Rows are points. Each copy is the shape, with its points in the same order, turned, moved and blurred by noise. Say if it was mirrored as well.
In the rows, 128 means zero.

Shape, 9 rows:
[[105 249 164]
 [144 125 136]
 [128 149 147]
 [104 127 160]
 [121 117 131]
 [145 100 108]
 [140 170 111]
 [114 161 126]
 [142 104 167]]
Copy 1 (9 x 3):
[[122 247 191]
 [156 128 129]
 [144 151 153]
 [117 126 163]
 [128 126 130]
 [149 112 109]
 [157 183 120]
 [129 169 127]
 [153 103 160]]
Copy 1 is: only turned
Copy 2, 9 rows:
[[101 239 224]
 [137 138 164]
 [120 146 178]
 [ 96 128 177]
 [118 127 150]
 [146 118 126]
 [140 182 149]
 [111 175 161]
 [128 101 182]]
Copy 2 is: only turned
Copy 3 (9 x 3):
[[ 87 230 189]
 [143 112 145]
 [119 141 158]
 [ 90 123 152]
 [118 115 130]
 [156 101 112]
 [142 170 133]
 [105 159 134]
 [126  89 162]]
Copy 3 is: only turned

Shape, 12 rows:
[[173 161 153 112 158 161]
 [132  74 153 107 151 146]
 [117 124 125 108 166  70]
 [130 150  68 137 119  99]
 [183 144 162 167 147  86]
 [ 79 167 169 185 117  99]
 [136 110 176 174 118 130]
 [188 175 163  69 106  96]
 [ 88 112 174 122 157 110]
 [150 129 181 170 159 182]
 [107 148  94 188  74 166]
 [136 124 133  73  99 166]]
Copy 1:
[[ 80 122 125  77 139  82]
 [136  68 122 102 164 119]
 [189 135  97  86 169  72]
 [159 169  56 112 120 109]
 [116 137 112 145 131  25]
 [143 188 155 176 167  96]
 [119 110 132 174 151  88]
 [139 139 145  65  75  50]
 [166 120 141 123 194 102]
 [ 61 104 136 134 173  94]
 [101 173  91 178 109 164]
 [131 111 128  69 105 141]]
Copy 1 is: mirrored
Copy 2:
[[169 128 151 135 175 151]
 [143  58 144  99 154 109]
 [ 96  75 122 172 147 127]
 [120 134  73 162 114 118]
 [184  89 130 207 173 101]
 [121 145 163 191 130  46]
 [174 106 154 145 146  55]
 [170 100 162 189 114 189]
 [100  81 176 143 147  81]
 [180 132 171 114 196  84]
 [167 178  96 124  97  61]
 [151 106 151  94  94 146]]
Copy 2 is: mirrored
Copy 3, 12 rows:
[[154 160 163 101 159 171]
 [122  85 169 102 133 149]
 [120 112 132 108 166  72]
 [153 158  96 134 111  88]
 [164 144 191 165 179 109]
 [ 67 175 143 179 159 108]
 [109 125 189 181 136 141]
 [157 190 213  73 148 101]
 [ 73 109 161 119 164 120]
 [131 129 175 156 167 195]
 [119 180 104 188  75 145]
 [125 144 161  70  99 164]]
Copy 3 is: only turned
